Each row is a point. The ring and each string are closed loops that go straight from each point to the next, and from the last back to the first. Before rounding, they use only three directions, however many columns there are. Count how often each string passes through the ring. Passing back the other way cancels.
(in the rows, 128 means zero)

Ring (6 x 3)
[[134 145 139]
 [ 83 177 147]
 [ 63 169 132]
 [ 61 131 101]
 [ 94 100  98]
 [130 108 117]]
String (21 x 3)
[[ 45 126 118]
 [ 33 142  93]
 [ 49 157  84]
 [ 71 160  86]
 [ 87 149 108]
 [ 73 142 131]
 [ 47 148 141]
 [ 48 141 154]
 [ 76 136 141]
 [ 81 154 103]
 [ 62 164  87]
 [ 36 161  85]
 [ 36 149  90]
 [ 58 151  73]
 [ 50 140  77]
 [ 38 128  77]
 [ 45 113 115]
 [ 72 120 137]
 [ 85 136 110]
 [ 83 136 110]
 [ 67 122 137]]
Times through: 0
String (15 x 3)
[[103 130 119]
 [117 108 144]
 [145 113 154]
 [151 145 149]
 [143 180 129]
 [111 171 126]
 [ 95 146 129]
 [ 76 152 162]
 [ 46 166 165]
 [ 50 144 150]
 [ 75 135 128]
 [ 79 137  98]
 [ 80 123  60]
 [ 94  97  66]
 [107 120  95]]
Times through: 1

Ring (8 x 6)
[[207 141 123 115 112  91]
 [160 175 129 103 132  95]
 [ 93 163 121  91 150 117]
 [ 63 133 112  88 154 132]
 [ 63  77  91  95 146 149]
 [ 99  56  82 106 133 148]
 [169  66  90 119 114 126]
 [208 104 110 120 107 102]]
String (15 x 6)
[[ 61  92  60 110 157 162]
 [ 20  74  71  95 162 169]
 [ 30  71 106  81 151 151]
 [ 39  79 116  78 148 143]
 [  7  85 103  77 162 156]
 [ 20 106  76  94 168 163]
 [ 65 118  68 108 159 154]
 [113 115  92 107 140 132]
 [114 100 108  99 133 126]
 [ 97  98  84 107 143 141]
 [ 74  86  56 114 153 162]
 [ 49  43  52 109 151 176]
 [ 74  70  60 112 148 162]
 [ 99 105  66 116 147 149]
 [115 110  88 109 139 134]]
Times through: 0
String (8 x 6)
[[121 109  84 113 138 134]
 [101  65  55 120 140 159]
 [ 77  36  50 116 142 171]
 [ 69  26 110  85 129 146]
 [ 90  64 126  84 128 128]
 [115 101 110  99 133 125]
 [107  97 102 100 136 131]
 [110  78 113  95 128 128]]
Times through: 1

Ring (8 x 11)
[[173 149 102 116 113 138 136 132 144 139 104]
 [154 185 109 105 113 133 136 120 133 131  96]
 [108 196 130 105 125 126 126 118 123 132 104]
 [ 72 157 128 117 144 125 119 132 126 147 126]
 [ 66 109 121 132 154 128 116 149 136 161 144]
 [ 97  64 125 148 150 135 111 164 151 169 155]
 [144  60 129 149 133 141 112 164 159 164 147]
 [174 103 112 133 118 142 126 148 154 150 123]]
String (22 x 11)
[[124 145  92 116 133 133 136 135 137 147 114]
 [124 178  86 104 128 130 143 123 130 139 101]
 [120 222 113  93 119 126 137 109 119 125  89]
 [107 230 153  97 116 123 120 106 116 120  96]
 [104 188 164 113 123 126 110 121 125 131 114]
 [ 96 169 164 119 128 126 107 128 128 137 122]
 [ 60 169 159 118 142 122 107 129 122 142 129]
 [ 23 144 109 119 166 120 122 138 121 159 138]
 [ 34 112 100 128 168 124 122 149 130 167 146]
 [ 56  87 136 142 159 128 106 157 139 167 157]
 [ 98  88 163 146 140 133  98 156 146 159 152]
 [119 111 141 135 132 134 111 147 144 152 136]
 [113 101 111 133 141 135 122 151 145 159 136]
 [113  49  89 147 152 139 125 168 156 174 152]
 [143  25 108 158 142 144 116 176 167 175 158]
 [173  43 141 157 124 146 107 169 168 163 150]
 [179  76 146 147 115 144 109 157 161 153 137]
 [199  84 116 139 112 146 124 154 163 151 125]
 [193 114  83 125 114 144 141 144 155 147 110]
 [200 143 104 118 104 142 136 133 150 136 101]
 [175 154 144 121 105 137 119 130 143 133 108]
 [147 152 129 119 118 134 123 132 139 139 113]]
Times through: 2
String (14 x 11)
[[ 91 189  97 102 137 125 137 121 122 139 105]
 [ 66 220 131  97 136 119 125 111 111 131 104]
 [ 78 197 161 109 131 122 111 119 119 132 115]
 [ 68 202 140 104 137 120 119 117 116 134 112]
 [ 92 197 168 110 125 123 109 118 121 130 114]
 [112 173 148 115 124 128 115 126 129 135 115]
 [111 162 101 111 133 130 134 129 131 143 112]
 [119 208  98  96 124 127 141 113 122 130  92]
 [149 249 122  86 103 127 138  98 118 113  75]
 [158 216 145 100 102 130 125 110 127 118  89]
 [160 240 125  89 100 129 136 101 122 114  77]
 [136 222  98  91 115 128 144 108 122 124  84]
 [118 178  97 105 129 129 138 124 129 139 104]
 [112 148  97 116 136 131 133 134 134 147 116]]
Times through: 1

Ring (7 x 14)
[[214 152 143 137 145 140 108 151 132  93 180  95 128 156]
 [178 157 101 156 141 150  99 130 143  83 176 103 117 146]
 [100 138  93 157 130 154 108 106 148 102 136 129  98 122]
 [ 53 104 118 137 126 149 126  96 148 137  94 153  90 106]
 [ 74  69 147 108 139 136 137 100 149 169  80 166  98 110]
 [149  71 173  93 154 126 135 125 143 168 107 149 118 132]
 [202 118 171 112 150 131 122 149 132 126 152 113 128 150]]
String (21 x 14)
[[  7  90 118 135 119 151 133  83 150 152  68 169  80  91]
 [ 58  78 116 124 137 144 128  88 156 157  84 168  92 106]
 [115  88 123 120 147 139 122 105 153 147 112 151 106 124]
 [ 94 112 143 130 129 144 128 115 139 133 110 139 101 118]
 [109  88 136 117 143 138 127 109 148 150 107 151 105 122]
 [109  57 139 100 155 131 131 100 156 175  91 168 106 121]
 [118  93 149 115 141 137 129 117 143 147 110 145 108 124]
 [100  96 178 111 130 136 139 125 132 151  97 143 105 118]
 [118 106 169 117 133 137 133 128 133 140 112 135 109 124]
 [145  89 150 110 150 133 126 121 145 149 119 142 115 132]
 [169  44 163  79 171 120 133 116 154 186 105 162 123 138]
 [167  22 191  60 174 112 144 120 152 209  88 172 125 136]
 [125  74 193  92 143 127 144 128 135 171  94 150 113 124]
 [123 104 157 118 137 137 129 124 138 140 115 137 109 126]
 [116 107 154 122 134 139 129 123 137 137 115 136 107 124]
 [ 80  87 167 111 130 137 140 114 138 158  87 153 100 112]
 [ 43  40 155  94 141 132 146  88 154 196  51 188  92  99]
 [ 68  52 130 105 147 135 134  87 159 180  73 179  96 108]
 [117  82 123 117 150 138 122 103 155 152 110 154 106 125]
 [101 118 139 134 129 145 125 117 139 127 116 135 102 120]
 [ 41 125 140 143 110 152 132 108 134 125  94 141  88 102]]
Times through: 1

Ring (10 x 14)
[[144 153  90 107 173 144 134 118  82 178 117  84 166 138]
 [140 140 118 103 167 135 137 118 119 148 128 100 149 101]
 [128 125 148 107 148 124 136 118 161 106 133 132 137  70]
 [117 119 161 115 131 119 133 116 182  82 132 156 136  62]
 [ 99 114 167 126 109 114 127 117 192  54 123 181 144  70]
 [ 84 112 158 125  98 110 124 126 177  41 112 179 159  91]
 [ 81 115 141 118 102 112 124 132 151  50 106 159 171 113]
 [ 88 124 120 113 115 118 125 134 121  77 102 135 180 134]
 [112 144  88 113 143 135 127 129  78 137 100 102 187 163]
 [133 156  76 112 164 145 130 122  63 176 105  84 182 166]]
String (21 x 14)
[[106 126 124 104 135 121 131 132 124  95 114 119 166 115]
 [112 142  80  97 153 133 131 138  61 141 101  75 190 168]
 [138 167  49 109 175 153 130 125  24 206  97  59 197 199]
 [154 177  43 115 188 161 131 116  19 234 101  55 191 199]
 [158 176  58 125 183 162 130 107  43 231 107  78 181 182]
 [133 150 102 124 153 142 129 113 102 157 113 118 167 137]
 [119 129 126 103 147 125 134 126 128 112 121 114 156 103]
 [136 127 133  87 168 125 142 127 135 124 136  92 139  75]
 [124 120 146  94 152 119 139 127 154  99 134 113 138  68]
 [125 108 172  89 150 112 143 126 190  76 147 126 119  29]
 [129 124 163 120 139 124 134 109 187  98 137 159 128  55]
 [110 108 184 114 122 110 134 117 213  52 138 173 124  34]
 [ 99 105 176 110 115 107 132 125 200  42 131 168 136  50]
 [ 95 111 180 134  98 111 125 113 212  39 124 203 139  59]
 [103 130 148 146 105 125 120 108 171  81 112 192 158 103]
 [103 125 138 122 119 121 126 121 151  83 114 155 160 105]
 [ 78 104 161 111  99 104 127 135 177  26 114 165 158  84]
 [ 64  99 160 109  88  98 125 142 173   7 107 168 167  93]
 [ 82 123 127 123 103 117 122 131 132  65  99 155 181 134]
 [103 140 107 128 123 131 122 122 108 113 100 139 182 151]
 [102 127 121 108 130 122 129 131 121  94 110 123 170 122]]
Times through: 3

Ring (6 x 14)
[[200 143 133 148 163 201 104 150 146 112 103  85 116 132]
 [179 170 127 147 168 193  97 162 148 128  65  88 130 159]
 [106 167 110 142 136 136 134 137 104 140  85 131 133 161]
 [ 56 132 118 143 105  87 164 111  74 132 147 159 122 120]
 [ 76 112 128 146 106  96 162 108  81 119 171 150 113  97]
 [153 115 132 148 134 156 136 124 114 108 154 115 107 104]]
String (26 x 14)
[[138 148 117 144 139 155 132 133 112 126 108 120 122 142]
 [160 174  97 141 151 179 126 141 116 136  68 115 129 182]
 [151 188 112 143 161 177 106 159 133 142  45 104 139 183]
 [146 188 127 146 166 173  94 168 144 141  43  96 141 172]
 [159 190 129 146 172 184  87 174 153 139  37  88 141 173]
 [191 194 123 146 182 210  81 176 160 137  26  78 139 184]
 [175 178 146 150 179 193  75 179 167 130  50  74 137 151]
 [155 158 148 150 163 172  92 165 152 124  82  88 130 131]
 [149 148 135 148 151 164 112 148 133 122 102 102 124 130]
 [197 153 159 153 178 202  74 175 174 114  82  65 124 122]
 [241 144 145 151 182 232  81 165 173 105  92  59 114 128]
 [211 136 119 146 157 206 118 137 134 109 115  92 109 136]
 [167 137 112 144 141 173 135 127 113 117 121 115 113 139]
 [201 127 110 145 146 196 135 123 118 108 133 106 105 134]
 [206 119 123 147 149 197 127 128 127 102 141  98 102 118]
 [194 118 141 150 152 188 115 138 138 101 142  91 105 103]
 [165 128 145 150 150 170 112 144 137 109 130  96 114 106]
 [203 125 144 151 161 198 104 147 149 103 127  82 109 108]
 [233 133 127 148 167 223 106 144 148 103 114  78 107 130]
 [249 144 135 149 180 238  88 159 166 105  93  63 112 136]
 [234 157 154 152 190 232  66 179 185 110  71  51 122 133]
 [196 162 151 151 179 204  76 175 171 119  70  68 128 136]
 [209 175 137 149 185 218  76 177 171 124  50  67 131 158]
 [204 179 114 144 175 215  96 162 149 130  49  83 130 178]
 [163 157 105 143 146 176 130 134 115 128  93 115 122 161]
 [139 155 125 146 146 157 120 144 123 128  95 112 126 143]]
Times through: 0
String (30 x 14)
[[201 151 112 145 159 203 117 141 132 118  95  96 116 154]
 [148 143 121 145 141 161 129 134 116 122 114 115 119 136]
 [153 140 131 147 146 164 120 141 126 119 115 107 119 127]
 [181 135 111 144 144 184 134 127 116 115 122 110 111 139]
 [194 123 119 146 146 190 131 127 122 106 137 103 105 124]
 [188 107 134 149 142 181 130 125 125  99 160 102 100  98]
 [144 111 150 151 137 149 124 133 125 105 158 107 108  86]
 [122 126 146 150 136 136 124 137 121 115 139 114 117 100]
 [140 126 120 145 130 149 143 121 104 116 141 124 112 121]
 [149 111 113 144 122 151 157 107  93 109 165 131 102 113]
 [136  91 136 149 118 136 153 108  99  99 193 128  98  78]
 [120 102 155 152 127 128 132 127 117 104 175 117 107  72]
 [121 125 148 150 136 136 123 137 122 115 140 114 117  98]
 [142 130 126 146 135 152 135 128 112 117 134 118 114 120]
 [169 126 114 145 137 171 141 121 109 112 138 117 108 128]
 [207 118 126 147 150 198 125 129 129 101 142  96 102 115]
 [202 127 145 151 162 198 102 149 150 103 124  81 110 109]
 [201 137 153 152 169 200  89 161 162 107 107  73 116 113]
 [228 148 140 150 178 223  87 162 165 109  89  67 116 134]
 [236 157 119 146 176 232  97 155 154 114  78  74 117 158]
 [174 151 119 145 153 183 118 142 129 122  97 102 120 147]
 [140 148 137 148 149 157 112 148 131 123 103 105 125 128]
 [168 164 144 150 168 183  88 168 156 125  73  83 130 140]
 [209 185 140 149 191 221  66 185 178 128  34  61 136 165]
 [215 183 118 145 182 224  86 169 159 129  41  74 131 179]
 [178 159 107 143 153 188 123 139 123 126  87 106 122 163]
 [154 151 120 145 147 168 122 140 122 125  99 110 122 145]
 [166 163 145 150 168 182  88 168 156 125  74  83 130 138]
 [205 173 151 151 188 214  66 184 180 122  51  60 132 146]
 [243 169 128 148 188 241  79 171 171 117  56  61 123 162]]
Times through: 0

Ring (10 x 14)
[[ 98 114 113 103  51 124  85 116 145 189 168 160 108 163]
 [106  92  98 101  70 142 109 142 132 195 150 155  85 155]
 [114  79  93 106  98 149 138 154 123 189 131 150  77 147]
 [101  77  98 107 139 156 165 155 112 170 111 145  83 123]
 [ 68  94 119 105 176 154 173 135 107 141 101 142 107  90]
 [ 64 114 136 114 184 136 174 109 116 121 105 144 133  92]
 [ 98 129 145 136 168 105 174  83 136 113 119 150 152 130]
 [137 137 144 154 135  79 164  68 155 119 138 157 159 175]
 [146 139 139 151  97  74 138  68 164 137 157 162 154 196]
 [112 130 125 118  56 102  92  93 156 172 172 162 129 178]]
String (25 x 14)
[[110 116 129 131 142 114 162 102 135 137 126 151 131 143]
 [144 128 142 161 169  84 197  76 146 107 118 153 156 166]
 [123 150 160 160 167  72 181  51 153  93 128 155 180 158]
 [111 148 154 145 137  81 152  60 154 113 141 157 169 157]
 [217 149 148 199 118  30 186  39 184 108 151 165 178 249]
 [175 131 133 165 103  68 159  73 166 136 151 162 148 214]
 [129 124 128 136 101  97 137  91 151 149 149 158 135 175]
 [ 93 140 138 117  76 100  96  81 153 156 167 161 143 160]
 [ 96 152 138 113  25  89  55  70 168 174 196 168 147 184]
 [147 125 118 132  41  90  97  93 165 179 178 165 124 210]
 [135 112 114 127  74 107 122 109 150 173 157 159 115 184]
 [102 112 119 115 101 123 127 114 137 163 143 154 116 149]
 [138  99 101 120  64 120 118 127 145 189 156 158  96 185]
 [138  87  91 113  58 132 116 144 139 201 154 157  80 183]
 [149  91 101 130  96 120 150 131 139 175 137 155  96 181]
 [ 79 102 113  99 107 143 123 130 125 171 137 151 103 126]
 [ 82  81  97  91 109 163 131 157 114 186 127 148  78 119]
 [136  58  81 115 129 158 177 174 112 185 108 145  62 147]
 [146  77  97 131 137 134 184 145 124 164 112 148  88 159]
 [111  98 114 121 132 130 159 126 127 155 123 150 108 141]
 [ 56 105 123  96 143 150 140 127 115 152 121 146 112  95]
 [ 22  93 125  86 208 177 177 143  90 131  84 136 108  42]
 [ 59 101 129 110 204 151 190 125 104 121  90 140 121  76]
 [120 106 123 134 151 117 176 111 131 137 118 150 123 145]
 [ 73 117 131 111 140 130 143 107 127 141 127 150 128 115]]
Times through: 3
